Each row is a point. Before rounding, the points of a table are all equally far from one centre. They may lie mostly on one side of it. Write the centre, to within rounding.
(in the rows, 128 means zero)

Points (6 x 3)
[[135  64 176]
 [162 115  80]
 [123  62 184]
 [152 139 172]
 [115  79 198]
 [112  93 204]]
Centre: [ 83 113 122]

Points (18 x 11)
[[156 115 130 148 138 217  56 124 111 175 180]
 [160 119 156 212 140 200 101 148 103 148 148]
 [ 98 106 151 145 142 213  52 127 110 139 198]
 [183 138 123 166  99 210  44 160 103 153 171]
 [127 107 117 158 117 199  89 198 156 192  88]
 [141  68  93 174 117 199  95 144 152 168 166]
 [112 117 158 144 104 160  43 146 143 184 214]
 [137 147 127 171 152 244  83 152 129 160 175]
 [159 112 144 163  86 201 102 128 134 111 177]
 [116 121 178 168 123 186  12 157 157 145 153]
 [187  93 154 186 115 184  46 167 136 138 154]
 [150 110 105 181  71 174  49 143 113 158 189]
 [109 111 106 169 115 231  74 138 135 177 145]
 [168 135 118 196 133 217  82 143 130 149 192]
 [172 112 114 175 141 231  77 164 133 123 190]
 [108  97 102 181  67 182  79 149  83 108 153]
 [157 101  96 161 126 220 102 174 105 164 199]
 [ 97  97 134 110 127 184  22 150 168 170 181]]
Centre: [122 137 112 140 143 142  82 175 127 131 149]

Points (28 x 24)
[[156 169  96 131  95 156 138 119  87 162 145  73 234 120 107 165 190 159
  102 127 138  45 212  60]
 [140 196 113 125  81 118 155  94  77 188 179  65 210 117  60 205 149 145
   26 115 145 114 138  66]
 [114 137 133  82 116 154 157 145  26 172 165  98 179 117  56 213 191 188
  104 132 142 147 120  75]
 [124 204 137 117  83 153 149  79  87 187 177 111 194 161  97 168 134 139
  102  70 205  95 166  93]
 [136 145 134 142  81 131 141 111  83 184 130  87 242 145  91 184 173 132
   71 109 155 170 161  58]
 [147 160 125  73 146  87 121 121  99 156 160 112 210 119  49 202 161 115
   42 119 228 110 129  93]
 [147 157  90 163 124 170 161 126  81 142 157 143 219 119  88 180 143 166
   44 126 166  91 128 112]
 [126 226 172 130 144 102 122 135  64 168 142 150 199  87  92 154 194 145
   99 104 156  80 104  45]
 [115 156 145 103  93 126 132 141  82 206 149  57 230 160  98 186 155 169
   58 135 155  64 101  89]
 [174 175  92 123 100  79 131  88  97 192 149 103 170 166  77 162 123 187
   32 102 158 124 142  44]
 [201 151 122 126 117 166 179 138  47 150  51  84 185 105 112 180 134 144
   54 100 131 128 126 106]
 [118 155 120  73  92  73 126 116  78 190 104 166 196 149  66 171 171 197
  125 118 175  73 105  81]
 [106 129 145 128 114 106 122 111  25 197 116  69 229 126 103 173 172 134
   57  97 133  68 122  57]
 [110 193  79 155 133 130 121 126  45 192 138  94 186 118 107 184 139 143
   22 127 115 120 137  57]
 [112 173 130 105 122 118 181 113  53 157 108  40 186 173  74 152 155 146
   36 117  93  86 103  77]
 [152 191 148 109  96 181 139 120 108 190 130  91 186 128  88 130 163 197
   49 102 165 165 149  89]
 [130 189 171 113 112 100 105  71 109 168 137  87 187  82  68 160 152 117
   49  80 209  93 201  61]
 [155 132 104 137 101  98  97 121 125 210 138  92 226 149  95 165 150 149
   26 125 153 148 165  87]
 [125 203 169  66 121 147 133 117  12 217 142  91 178 135  79 163 152 162
   57 125 131 121 140  79]
 [127 182 155 100 136 113 106 141  78 176  91 116 162 161 119 185 188 210
   49 115 168  57 150 100]
 [168 164  92 108 128 148 123  95  64 180 109 134 220 151 110 141 154 139
   31 124 164 113 116 131]
 [120 161 118 166 117 144 169 123  46 186 189 111 231 155 103 172 162 134
   79 149 112 111 192 104]
 [160 203 128 119  56 129 160 116 123 120  96  99 169 139  65 132 187 129
   33 139 167 111 187 102]
 [152 163 100  78 111 119 102  93  99 180 113  71 214 100  90 165 129 179
   36  80 147 155 220  59]
 [130 176 137 147 120 111 143  69  54 226 157  91 182 152  82 182 145 187
   69  84 139 145 212  90]
 [152 137 128 107  90 103 156 127  82 193 101  72 162 172  85 176 180 167
   40 102 115  76 106  70]
 [155 141 133  89 133 128 135  96 111 204 160  92 197 163 102 167 186 146
   31 116 163 105 199 101]
 [121 117 159  78 170 119 156 134  87 164 101 133 143  97 145 182 138 130
   73 141 138  77  95  55]]
Centre: [134 162 123 108 117  73 139 131  78 137 141  76 164  92 109 142 134 155
 118 117 142 115 155 129]

Points (28 x 24)
[[123  65  91 109 127 108 115  61 116 130  40 114 135 174 137 142  99  95
   93  65 109  88  82 112]
 [105  82  96  93 123 106 105  84 151 173  45 149 144 198 150 120 142 133
  127  75 139  32  95 137]
 [132  76 126  73 115  88 155  94 143 139  76 164 124 214  56 116 150  78
  182  58 177 109  85 105]
 [169  70 113  84 115 103 149  45 153 117  69 138  99 206 106 134  99  65
  176  49 117  83  98 108]
 [ 90  58  87  81  83  96 117  86 184 181  40 128 144 185  96 172 116 119
  138  77 137 121  87  98]
 [157 108 102   7  88 125 121  86 147 119  41 102 143 151 114 139 143 117
  114  50 118  69  89 142]
 [ 93  61  75 112  87 143 115  60 119 132 109 158 102 171  94 169 145  83
  144  37 147  75  93 109]
 [165  56 134  57  86 160 181  96 173 167  69 169 106 150 130 112  93 141
  156  16 113 108  52 124]
 [130  92  83  68 150 145 140  79 152 169  75 174  95 193 121  81 103  89
  149  25  88  72  89 129]
 [126  93  56  66  83  86 131  99 164 160  72 187 116 169  81 130  72 117
  167  49  92 100  73 123]
 [159  46 111  55  45 125 126 104 141 172  80 172 103 166 117 161 102 101
  137  32 119  89  84 129]
 [107  68  96 110 106 128  88 110 173 151  62 150 135 188 145 135 126 122
  125  28 120 105  57 168]
 [129  81 112  93 108 100 147 121 142 133  70 165  76 147 101 148  79  89
  144  44 143  53  69 133]
 [150  73  36  78 114  86 117  76 132 191  54 170 100 201  96 118 146 124
  159  98  82  90  97 119]
 [169 117 116  85  78  75 105  88 156 180  37 156 119 150 132 150 133 120
  128  71 100  57  99 118]
 [162  76 104  55  88 128 144  77  81 159  20 195  81 172  94 185 126  96
  144  81  99 144 110 115]
 [143  64 125 133  95  83 160  84 190 129  69 133  96 182 107 138  97 132
  131  58  92  66  75 150]
 [177  96  94  67  66 109 128  76 118 135  92 188 177 172 122 136  86 114
  173  62 120 100  82 178]
 [182  66  88  77 153 149 138 113 121 132 119 161 105 184 123 170 104  88
  144  33 108  88 138 121]
 [ 89  81 102  44 154  56 172 129 136 144  66 155 100 160  93 110 112 154
  202  79 107  89  49  85]
 [ 91  94 132  48 155 151 216  89 126 186  39 136  94 151 120 132 171 126
  168  51 136  79 137 114]
 [130 117  96  72 132 144 140  67 174 150  36 120 106 183 123 187 149  89
  170  34  78  72 125  99]
 [115  76  77  75 115 142  91 133 161  99  16 173 140 167 120 150 107 126
  130  63 116  53  96 120]
 [106 102  87  72 119 117  98 109 131 113  44 144  73 167 102 125 121  81
  103  65 119 111 116 184]
 [132  83  96  79  77 108 123 110 185 142  43 163  83 168  67 127 159  99
  112  44  98 134  65  98]
 [110  97  93  79 100 134 115  75 165 181  34 137  82 178 114 158 164  70
  124  78 101  61 124 104]
 [128  86 132  48  58 138 133 106 190 113  42 160  73 187 104 128 119  97
  169  17 116  92  88  94]
 [179  99  47  89 106 105 111 109 156 158  59 144 136 187 115 166  97 109
  187  72 131 105  72 107]]
Centre: [117  97 130  80 107 148 142 102 128 130  89 147 120 164 114 129 138 140
 167 104  98 116 100 116]

Points (31 x 24)
[[145  80 212 131 161 108 196  73  46 134 154 115  99 103 133 128 122 161
  160 132 150  94 163 196]
 [111 108 217 148 182 158 139 105  65 108 163 142 123 112 124 118 128 197
  145 144 149 124 155 190]
 [125  86 198 133 157 146 201  88  39 127 159 128 101 122 146 122 137 167
  153 130 141 110 146 208]
 [145 112 198 139 108 141 188  90  43 125 161 107 125 151 160  93  91 141
  114 136 155 147 158 146]
 [134  84 199 159 128 134 172  88  42 116 152 123 104 140 134 117 102 187
  176 103 157  92 208 193]
 [147  80 217 152 107 139 194  88  53 123 152 114 103 125 129 102  90 158
  153 123 171  85 176 190]
 [117  99 203 165 166 131 135  68  47 154 122  93 130 160 128  99 105 163
  132 101 134 101 189 167]
 [118 127 196 188 137 141 142  74  32 133 153 105 107 126 126  93 154 122
  174 135 114 134 160 166]
 [125  98 219 190 122 157 150  96  51 127 170 128 122 119 144 105 130 158
  122 154 170 124 144 179]
 [108  41 211 141 134 115 178  91  32 113 141 144 117 133 150 112 137 160
  140 115 162 118 185 180]
 [116  97 214 149 151 150 148 113  44 120 117 124  90 146 150 114 164 159
  130  96 133  68 167 159]
 [128  70 236 142 109 131 170  68  47 128 153 114 104 114 131 105 136 144
  161 135 158 110 193 196]
 [130  87 211 148 163 146 194 103  75 106 114 151  84 134 137  94 143 165
  135 139 179 119 155 191]
 [117 107 224 144 163 132 185  78  48 133 155 130 115 157 133 109 132 166
  162 148 142 100 149 188]
 [114  69 198 136 141 122 190  99  38 130 161 101 125 143 166  94  89 138
  139 144 169 107 172 165]
 [140  91 228 171 147 148 160  84  56 144 172 133 108 156 147 101 103 148
  120 105 144 101 171 179]
 [142  73 204 163 148 155 205  93  62 145 114 107  94 117  91 132 124 171
  135 133 164 124 181 138]
 [139  95 208 136 157 151 150  52  59 145 121 160  83 145 123  93 107 191
  120 133 142 113 136 170]
 [ 98  94 227 155 155 127 153  87  27 121 164 117  93 129 134 106 134 190
  131 130 159 130 198 165]
 [121  87 205 172 143 151 163  73  63 137 129 107  74 162 141 111 142 168
  173 142 159 104 165 202]
 [131  80 210 138 138 141 155  86  37  98 156 145 115 138 160 110 140 140
  160 142 159  89 171 205]
 [120  63 209 132 120 128 187  90  76 156 158 103  69 163 124 102 160 160
  138 156 132 111 146 179]
 [121  89 244 158 134 116 157 111  29 137 161 107  96 123 106  96 130 160
  179 137 158 113 161 161]
 [117 117 213 162 152 108 177  81  94 150 154  93 139 115 118 116 117 191
  167 102 163  98 138 192]
 [117  98 194 135 120 112 211  94  61 147 156 120 123 127 158 110 151 171
  129 137 136  91 194 158]
 [104 125 208 167 160 133 192 122  64 126 163 140 111 136 163 110 139 167
  157 127 169 120 150 179]
 [136 105 221 161 165 134 177  82  55 125 160 116 109 153 132 103 117 134
  135 120 156 117 150 213]
 [131  89 226 147 129 138 161  89  44 126 146 100  97 109 137  87 143 141
  152 122 119 125 208 185]
 [135 103 179 145 131 164 183  76   7 125 151 112  85 114 152  97 136 175
  170 104 134 121 151 166]
 [145  99 233 131 141 148 148  84  29 125 160 127  81 125 122 102 129 143
  159  96 165 155 160 197]
 [125 110 197 177 109 125 165 105  50 143 144 118 134 164 128  80 153 143
  174 129 139 107 193 175]]
Centre: [122  95 161 131 131 127 139  88  90 120 152 120 100 125 117 111 129 148
 148 114 158 118 157 144]

Points (28 x 24)
[[119  43 198  96  75 109 115 150 142 168 104 121 106  34 137  85 163 107
   92  89 126  80 140 113]
 [ 76  64 152  44  93  90 170 159 113 182  68  85 169  51 103  88 202 122
  133  92 126 111 131  93]
 [ 69  76 169  88 132 116 180 149 152 210  76 112 148  45 163 120 179 137
  105  80 156 102 130 100]
 [ 76  99 181 103  74 118 162 167 138 172  86  94 109  34 148  63 166 120
   97  90 133  88 160  89]
 [112  77 141 149  82 115 159 153  98 160  76 106 113  46 149  74 119 117
   81 121 154 124 163  74]
 [ 82  74 126  77  75  87 131 156 128 146  48 104 141  74 146  39 171 142
  112 115 124  90 118  52]
 [ 96  23 189 128  65  99 180 157 162 163  92 102 111  61 128  79 167  81
  102 148 141  97 136 122]
 [ 75  79 191  47  74  89 173 154 157 191  71 109 153  84 120 102 119  70
  113 143 141  92 121  89]
 [ 87  91 146  92  97  77 145 141 161 153  94  99 157  40 110  85 173  59
  127 104 143 110 100  98]
 [ 86  32 156  62  88  83 159 172 125 186  89 106 134  58 103  56 126 128
   84  92 154  95 116 112]
 [ 98  68 164 109  78 136 147 140 153 193  89 137 108  48 136  87 166  82
   77 123 121  80 148  77]
 [ 77  89 136  77 100 100 135 140 159 167  67  49 118  39 109  68 123 124
  167 110 125 106 111 110]
 [136  78 178  92  94 129 158 182 133 187  50  73 119  51 121  51 146 107
  122  86 153 116 169  90]
 [112  87 176  93  83 107 161 157 170 165  62  74 129  20 135  67 125 103
  125 125 137  85 133 103]
 [ 89  83 165  46 117  50 160 156 145 155  62  97 129  19 150 111 149 113
  114 117 132 152 172 116]
 [ 86   7 165 113  93  74 163 154 154 175  70 135 155  52 105  81 157 110
   74 135 150 125 151 108]
 [ 63  88 143  87  65 107 134 141 155 185  85  90 163  43 137  99 169  92
   62  73 107 105 166 152]
 [ 83 101 149  91 148 116 135 150 178 165  99  70 123  12 138  87 144  93
  138  99 170 128 143 110]
 [108  61 151  82  68 108 157 159 122 177  70 104 175  41 104  83 140  95
  125 149  80  85 135  93]
 [ 83  72 161  74 108  85 139 181 129 200  56  92 136  52  83  52 186 134
  124  99 142  91 137 115]
 [ 85  84 162  83 102  97 127 137 165 150  89  37 180  48 113  54 123  79
  100  87 166 116 131 123]
 [ 59  89 184 103  68  78 140 153 145 152  82  86 147  18 146  96 152  85
   96 122 137 126 106 146]
 [ 94  84 182  78 102  75 160 202 148 167  70  93 127  39 176  59 164 132
  143  94 136 138 146 132]
 [107  89 158  39  69  95 151 178 146 143  53  87 164  36 114  68 164 142
   98  98 169 115 132 123]
 [ 64  39 142  77  84 121 140 169 149 155  60 130 144  61  84  80 166  71
  117 131  66 126 145 126]
 [105  69 221  91 108  83 112 131 154 172  88  84 167  58 165  69 131 122
  108 129 133  64 111  95]
 [ 75  82 187  81  99  76 165 155 139 180  41 114 151  40 108  81 140 114
  104  99 120 120 181 102]
 [ 81  53 185  77 102 122 168 160 100 145  49 115 119  23 157  64 145 125
   82 114 111 108 160 113]]
Centre: [ 96  71 151  85 114 124 123 153 136 155  88  84 141 112 142 103 155 122
 105 137 133 130 147 124]

Points (31 x 24)
[[169 143 249 149 141 145 151  58 121  66 103 105 157  91 140  79 162 112
  107 144 155 156  58  94]
 [156 149 237 176  97 141 120  81 145  61 109 139 127  79 154  73 157 158
  128 162 150 146  85 138]
 [180 161 196 180  99 120 131  72 135  81 136 139 165  66 135  56 118 127
  138 169 131 154  77 129]
 [152 203 235 139 136 169 126  67 131  71 107 134 169  82 146  70 143 149
  123 135 136 161  90 116]
 [116 151 220 151 127 164 150  66 126  67 119 117 126  74 156  53 172 138
  149 145 120 138  86 136]
 [159 163 207 198 137 141 108  84 155  98 139 150 154  83 124  59 116 127
  103 155 106 103  65 141]
 [132 186 190 157 120 145 105  70 133  83 125 125 151  70 181 100 174 109
  147 192 164 154  49 141]
 [161 168 212 170 110 157 145  55 175  64 121 128 123  88 152  74 159 132
  119 148 112 159 132 153]
 [164 141 211 165 154 140 114  33 130  51 102 117 149  93 169  79 176 131
   77 152  92 121  70 108]
 [148 149 237 160 108 150 152  61 148  92 126 110 127  65 137  82 129 132
   97 138 159 176  72  83]
 [170 159 223 186 112 132 111  79 129  78 114 132 137  98 147  76 157 108
   97 125 109 150  54 136]
 [155 173 193 214 143 160 139  43 111  71 139 127 169  97 137  54 130 123
  112 143 107 156  93 128]
 [160 180 218 144 141 135 113  40 126  97 102 133 142  92 165  84 168 142
  106 136 135 149  44 121]
 [149 153 213 146 124 127 105  50 150  77 102  86 163  64 158  80 167  98
  107 136 113 125  77 142]
 [144 151 207 126 126 120 151  63 106  92 113 153 155  72 178  73 145 150
  125 177  80 139  77 101]
 [147 179 219 144 106 129 149  48 137  77 138 112 139  60 141  73 128 138
  100 147 128 159  91 124]
 [138 182 203 162  95 144 154  65 141  69 133 136 122  98 190  65 119 117
  107 139 163 139  57 118]
 [143 180 187 183 124 127 126  33 163  77 105 140 159  85 177  58 179 140
  115 155 135 131  85  94]
 [147 177 196 150 103 144 148  40 159  71 115 133 158  87 125  57 113 127
  127 126 131 157  70 112]
 [145 152 207 162 126 133 124  46 110  74 117 157 141  63 162  77 134 144
  134 143  88 176 109 121]
 [156 152 218 193 138 131 164  39 148  88 140 111 175  76 139  80 130 107
  117 130 136 163  93 106]
 [160 143 212 182 109 125 147  55 128  34 129 133 159  87 162  59 145 115
  108 174 117 136  76 125]
 [147 146 183 165 123 119  90  75 134 107 128 121 141  94 164  54 157 142
  140 131  81 145  52 113]
 [ 94 166 225 156 151 132 110  55 113  71 140 126 158 105 161  61 178 115
  114 139 132 148  64 119]
 [160 177 189 184  90 165 122  84 141  71 110 137 196  84 183  64 158  98
   96 144 111 156  67 105]
 [137 191 198 172 126 147 109  76 138  67 102 113 122  81 145  78 166 156
  129 140 129 102  71 144]
 [151 160 214 154 122 120 132  55 158  41 122 136 137  71 165  81 164 154
   95 153 121 134  76 120]
 [130 151 208 182  73 147 123  77 143  53 143 147 159  83 161  71 150 153
  108 145 156 104  72 136]
 [141 174 225 174 155 120 118  76 134  66 126 123 145 107 172  73 148 116
  121 127 110 173  87 144]
 [169 141 213 205 118 145 125  58 146  69 127 137 116  85 147  64 152 125
  104 161 107 114  59 112]
 [148 177 237 168  99 147 137  67 116 120 106 132 161  86 169  75 154 121
  147 154 126 167  86 110]]
Centre: [142 127 158 140 134 165 115  92 129  97 125 129 150 122 147 110 138 117
 105 163 146 131 116  99]
